Rows are points. The points of each table are mixes of a few directions, plus a little noise. Count the directions of each table, and those that both share. Where both have some left over, give the other angles between the two spaces (their principal angles), to ten degrees, smallest first.
In the rows, 128 means zero.

First (7 x 3)
[[178 158  83]
 [ 37  48 156]
 [135 144 146]
 [133 149 152]
 [ 81 108 179]
 [153 130  85]
 [175 158  93]]
Second (7 x 3)
[[ 68  98 111]
 [153 145 137]
 [203 147 142]
 [172 125 131]
 [ 18 168 133]
 [185 128 134]
 [ 96  86 109]]
Directions: first 2, second 2, shared 1; angles 60

First (5 x 4)
[[ 87 132 123  94]
 [ 93 121 132 118]
 [ 43  96 149 135]
 [167 137 123 135]
 [249 152 113 158]]
Second (7 x 4)
[[176 146 118 124]
 [193 134 124 156]
 [ 80 122 130 108]
 [ 85 152 109  54]
 [ 40  69 172 192]
 [205 141 122 151]
 [116 131 125 113]]
Directions: first 2, second 2, shared 2

First (8 x 8)
[[126 132 128  91 120 151 128 164]
 [125 102 154 108 132 118 120 168]
 [126 106 150 137 136 104 121 137]
 [122  94 166  79 130 126 116 205]
 [135 224  42  46  88 249 154 140]
 [128 103 147 185 146  76 123  90]
 [132 143 110 162 130 123 134  81]
 [132 120 126 218 144  74 129  41]]
Second (8 x 8)
[[196 119  99 111 169 141 146 155]
 [ 81 110 128 157  34 132 166  98]
 [146 118  72  43 185 146 126 115]
 [134 165 186 176 149 107 105 143]
 [171 153  65  96 166 119 117 184]
 [ 76  50 107 144  41 140 122 128]
 [110 138 210 143 157 131 122  73]
 [110 171 156 154 123 108 118 129]]
Directions: first 2, second 5, shared 0; angles 40, 60

First (8 x 11)
[[ 83 131 102 120  74 105 159 119 104 100 177]
 [108  71  47  70 108  95  55 164 129  84 110]
 [158  88 100  98 165 128  51 161 153 124  70]
 [153 153 172 156 156 152 151 115 135 157 119]
 [ 92 150 131 140  85 118 182 107 104 118 180]
 [150 164 183 166 153 153 168 107 131 162 128]
 [125 134 133 133 122 129 142 123 124 130 137]
 [156 135 153 140 161 146 121 129 142 150 103]]
Second (8 x 11)
[[131  49  37  56 137 101   7 184 148  86  72]
 [128 132 133 132 128 130 136 125 128 131 133]
 [126 165 171 161 123 141 185 101 119 147 155]
 [129 113 111 114 130 123 104 140 131 120 116]
 [127 128 127 126 127 129 126 129 129 127 126]
 [125 189 200 184 120 149 221  83 113 160 174]
 [128 137 138 137 128 132 140 122 126 134 134]
 [129 112 109 113 130 122 102 139 131 119 116]]
Directions: first 2, second 1, shared 1

First (9 x 14)
[[116 154 143 174  97 152 154 137 133 137 135 156 116 138]
 [ 99 140 147 138 144 148 157 141 152 126 147 144 103 149]
 [120 112 134 170  94 125 164 128 137 121 138 140 124 130]
 [124 145 134 135 126 140 129 133 129 134 129 137 123 133]
 [131 161 133 143 113 147 120 133 119 143 122 142 127 129]
 [117 117 133 132 132 127 146 130 140 121 137 129 120 134]
 [100 142 146 129 150 148 150 141 151 127 145 141 104 149]
 [135  96 117 111 136 105 124 119 127 116 126 111 137 120]
 [210  83  65  19 160  59   7  92  65 127  73  52 198  71]]
Second (9 x 14)
[[144 140 126 151  86 138 122 108 104 138 107 138 129 105]
 [130 135 123 142 134 111 126 169 140 132 151 127 155 157]
 [ 93  93 142  57 192 145 144  79 144 103 118 114  70 109]
 [138 133 128 136  97 143 124  94 105 132 102 135 116  98]
 [129 129 127 130 124 129 127 127 126 129 126 129 129 127]
 [127 132 124 138 142 109 127 173 145 130 156 125 155 161]
 [ 78  82 144  37 234 131 150 109 171  94 144 104  75 139]
 [169 166 114 205  46 120 110 157  98 156 122 146 179 129]
 [142 141 123 155  99 126 121 137 117 138 126 135 146 128]]
Directions: first 3, second 2, shared 1; angles 80

First (9 x 20)
[[192 163 102 107 181  90 198 110 134 198  94 153  67  88 197 136 137 140
  183 179]
 [125 111 116 171 106 147  82 130 100 106 169  76  80 185 116 126 124 164
  118 102]
 [ 55  97 164 130  78 164  70 147 136  57 146 125 225 145  53 120 119  93
   69  80]
 [ 70 106 158 123  91 155  88 144 139  76 136 133 211 133  71 121 121  95
   83  95]
 [ 79 110 154 120  99 147  99 141 140  86 131 136 203 127  80 123 123  98
   91 103]
 [129 156 151  57 161 100 200 127 175 160  61 211 212  36 143 131 135  67
  140 168]
 [132 107 106 190 103 150  68 128  86 104 187  53  46 210 120 127 122 183
  121  97]
 [192 146  89 152 162 105 155 111 105 179 136 102  14 144 189 135 134 179
  177 156]
 [177 157 111 103 174  95 189 114 137 185  94 157  93  87 182 135 136 131
  169 171]]
Second (10 x 20)
[[101 136  75 177 117 104 123  58 153 106 140  91 127 184 103 185 154  83
  146 117]
 [121 126 124 150 120 140 105 125 115 119 146 109 116 155 116 126 123 135
  132 109]
 [134 122 160 138 119 175  81 174  76 128 159 117 102 141 118  79  92 175
  126  93]
 [143 133 150  93 143 126 152 150 131 148 106 161 142  85 145 110 121 133
  126 145]
 [161 147 212  82 151 193 109 225  59 175 129 186 126  64 141  24  60 182
  146 100]
 [ 95 150  57 178 126  88 144  30 172 112 128  97 142 184 101 208 167  49
  163 125]
 [115 221  98 127 181 110 186  48 154 189  84 190 187 105 110 157 122   9
  244 116]
 [122  73 101 141  95  96 123 116 160  78 139  78 105 158 137 169 168 153
   59 160]
 [144 123 179 117 126 178  89 197  72 138 150 135 107 115 129  60  84 186
  121  99]
 [148  50 123  77 103  71 169 155 189  86  98 116 123  89 179 162 185 177
   15 216]]
Directions: first 2, second 3, shared 1; angles 90

First (9 x 32)
[[123 124 130 106 109 111 117 115 127 121 135 138 102 104 132 109 121 101
  103 128 127 105 132 141 126 152 102 108 122 131 128 122]
 [ 96 101 129 135 146 115 125 170  75 121  92 120 103 128 114 120  51  79
  176 192 112  90 167 136 150 115  82 127  82 161 131 141]
 [183 175 131 149 122 145 150 121 156 105 127 137 125 143 116 101 197 166
  122 119 120 166  79  76 129 135 166 129 175 103 115 122]
 [140 141 127 132 125 133 130 120 140 128 132 131 133 129 130 125 146 141
  115 117 130 141 117 120 127 132 137 128 140 119 125 126]
 [110  79 107 164 167 134 135 169  46 140  97 110 127 133 118 113  31  93
  154 200 114 102 170 133 135  73  85  97  89 169 147 149]
 [144 142 155  87 103 129 146 121 180  96 165 129 121 150 114 148 249 173
  190  71 126 140  75 104  96 139 207 177 171  98 123 109]
 [139 127 115 128 125 139 122  93 148 153 156 128 161 122 147 140 149 157
   73  85 146 150 120 143 109 123 146 113 147 114 135 124]
 [114 117 125 115 123 121 117 114 131 141 139 129 134 115 139 137 116 121
  103 114 137 120 139 152 122 135 117 121 119 130 132 126]
 [102 148 132 136 133 125 109 127 147 149 108 129 147 128 140 157  93 123
  114 127 139 138 154 149 159 148 110 152 105 128 117 134]]
Second (10 x 32)
[[129 170 146 118 111 118 122 127 165 111 115 141 112 127 124 129 153 125
  135 124 126 135 118 117 152 171 129 156 131 114 107 123]
 [165 210 142 188 147 147 152 172 146  95  60 135 119 166  98 108 140 144
  180 186 105 174 106  52 189 141 139 169 142 117  94 140]
 [122 122 129 116 122 123 123 120 132 131 137 129 127 122 132 132 130 125
  120 118 132 122 130 138 122 133 126 126 126 127 130 125]
 [127 156 142 116 114 119 122 124 156 116 122 138 116 125 127 130 146 125
  131 121 128 131 122 124 143 161 128 147 130 118 114 123]
 [117 121 132 104 114 117 118 114 140 130 143 132 124 115 136 134 135 122
  114 108 134 117 130 147 120 144 125 128 125 125 129 122]
 [141 178 142 144 126 129 133 143 153 108  98 137 117 141 115 122 144 132
  150 146 119 147 115  96 161 155 132 156 134 117 105 130]
 [115  10  84 131 159 144 133 117  41 176 177  96 166 119 145 133  71 129
   96 120 138  98 157 175  56  30 123  54 116 163 184 136]
 [ 95  58 117  73 109 110 106  88 116 156 188 123 134  93 154 146 120 113
   81  76 148  88 147 194  76 120 118  94 116 137 157 117]
 [119  72 109 122 138 132 127 118  92 151 155 115 144 120 138 132 104 126
  109 118 135 111 142 156  93  88 125  94 122 143 154 130]
 [151 182 138 166 140 140 143 156 140 106  85 133 122 152 109 115 136 139
  162 165 114 158 114  80 168 138 135 155 137 120 105 136]]
Directions: first 5, second 2, shared 2

First (8 x 32)
[[ 87 143 106  79 106 110 182 175  65 167 163 105 126 154 136 143 107 116
  146  64 182 149 107 150 156  86 154 170  78 154 129 132]
 [180 160 116 177 124 134  82  85 155 121  93 176  82 134 101 103  98 111
  233 183 132 123 196 109 151 128 125 114 133 153 156 112]
 [ 63 114 151  75 170 144  91 103 154 147  81  97 127 107  95 115 128 154
   57 142 115 131  88 138  87 133  51 124 176 128  98 162]
 [125 140  93  90  86  99 198 159  95  97 144 123  98 131 175 155 117 150
  148 112 171 139 115 125  93  70 189 158  89 125 112 161]
 [154 121 143 158 134 129  89  95 176  92 108 157 134 115 135 113 135 151
  136 170  67 110 128 113 103 146 119 104 176 108 134 149]
 [ 94 138 152 131 156 138  64 114 129 193 127 140 159 154  79  92 104 108
  163 103  89 128 118 150 191 149  73 129 160 161 162 125]
 [170 101 145 181 142 149 125 129 143 115 145 119 156 114 128 138 170 104
   71 139 118 117 151 117 140 184 131  97 120 101 126  71]
 [151 106 119 132 106 121 193 164 109  91 164 106 140 116 174 165 164 131
   69 112 150 127 120 120 103 129 181 128  91  94 107 111]]
Second (11 x 32)
[[143 138  86 127  43 135 180 161 116  71 149 178 108 134 157 141 141 157
  129 144 142 144 111 113 122  86 180 139 113 141  93 150]
 [169 142 136 149 136 102 104 112 136 123 125 155 130 143 150 133  94 117
  213 133  92 103 145 124 117 140 141 120 146 116 178 132]
 [ 84 124 129  86 133 152 143 165  83 185 139 100 140 144  96 148 123  93
   75  85 178 144 109 150 154 144  87 139 105 152 117  88]
 [164 131 159 188 187  87  67  58 187 116 111 124 136 111 140  80 122 147
  211 154  51 100 167 118 129 132 146 114 161  98 177 163]
 [118 113 138 104 150 145 127 128 131 131 104 104 122 113 119 151 134 120
   66 140 149 124 121 127  87 154  89 114 136 114 109 109]
 [158 128 109 153  89 121 144 114 161  56 123 160 107 108 160 119 150 173
  135 174 105 128 131 103  98  98 174 123 139 113 104 167]
 [122 122 126 105 125 142 139 142 117 130 119 122 123 127 125 152 127 118
   91 129 151 129 118 129 105 142 107 123 127 126 114 111]
 [105 128 125 145 127 125 130 122 133 135 146 118 137 123 115  90 151 145
  126 116 122 146 129 132 177 100 148 143 114 143 116 147]
 [148 144 143 215 158  76  80  62 181 120 150 137 147 120 136  33 140 168
  249 131  38 124 168 123 206  83 196 142 137 127 174 192]
 [109 118 118  52 108 170 165 187  75 150 114 119 117 142 118 209 109  84
   38 115 205 130  95 138  71 171  66 119 118 133 100  67]
 [ 87 121 139  85 152 151 131 157  88 192 129  92 142 142  93 152 117  86
   75  87 174 136 113 151 142 158  73 132 112 144 125  82]]
Directions: first 5, second 4, shared 2; angles 40, 80

First (11 x 32)
[[128 118 120 128 127 132 125 132 128 128 126 135 135 124 121 127 133 129
  125 131 137 117 127 130 125 132 133 124 126 128 133 135]
 [128 136 137 128 130 124 131 127 128 127 129 121 121 132 133 130 124 128
  131 126 119 138 129 126 130 125 123 131 130 129 125 122]
 [124 166 165 128 135 111 144 117 128 123 132  94  95 149 155 134 105 127
  142 118  85 172 131 119 138 113 107 143 136 128 109  97]
 [126 169 166 128 134 110 144 115 127 124 134  94  96 150 157 135 105 126
  144 119  87 175 132 119 137 112 106 144 136 127 109  96]
 [132  91  94 128 122 143 114 139 128 133 124 160 157 109 102 121 149 130
  113 137 167  87 125 137 118 142 146 114 121 129 146 157]
 [119 233 227 128 148  82 168  94 128 114 143  38  44 184 204 147  67 122
  168 101  20 249 137 103 155  87  73 172 151 125  77  45]
 [128 140 139 127 130 123 132 124 127 127 131 119 119 135 137 129 120 128
  134 125 115 141 130 125 131 124 121 133 130 127 122 119]
 [131  95  97 128 122 143 116 139 127 133 124 158 156 111 104 121 148 129
  115 136 163  90 126 136 120 141 145 113 120 128 144 154]
 [127 141 140 128 131 122 132 124 128 126 130 117 116 135 139 130 121 126
  133 124 114 144 131 124 131 122 121 135 130 129 122 118]
 [134  57  63 129 116 159 100 151 127 138 118 188 183  90  78 116 169 132
  100 144 200  47 122 145 110 155 165  99 114 129 162 182]
 [133  58  64 129 115 159  99 149 129 139 119 188 183  91  79 115 168 130
  101 145 199  48 123 144 110 156 165  99 113 130 161 182]]
Second (8 x 32)
[[148 122 124 138 179 145 125 127  75  63  97 156  95 147 122 139  96 126
  106 127 155 177 110 173 125 132 153 174 135 114 107 133]
 [139 187 149 149  99 104 148 115 123 126 118 108  83 127 154  89 173 119
  146 155 116 180 142 137 156 111 136 145 113 148 109  52]
 [112 144 175 113 150 116 129 111 155 142 153  78 125 157 155 163  76 125
  146  99  67 141 122  85 117 120  75 129 156 121 124 127]
 [141 114  89 146  94 135 118 135 128 136 110 160 144  93 108  85 200 121
  119 164 178  95 131 146 131 141 164 115 103 146 143 114]
 [132 103 119 126 149 141 115 127 125 118 124 139 144 130 116 138 118 124
  117 124 144 112 114 128 112 137 128 131 138 123 138 150]
 [150  81 120 139 166 152  88 110 143 121 118 135 161 130 114 138 136 101
  112 140 157  90  88 118  85 161 115 138 161 140 153 140]
 [ 98  87 100  99 103 136 127 154 157 174 160 139 184 106 104 150 114 151
  129 103 126  55 145 103 125 130 123  75 117 113 151 199]
 [105 189 146 115  88  96 174 143 117 140 147 106  90 130 150 121 115 156
  151 113  82 175 171 131 178  91 131 117  96 116  98 105]]
Directions: first 1, second 4, shared 1
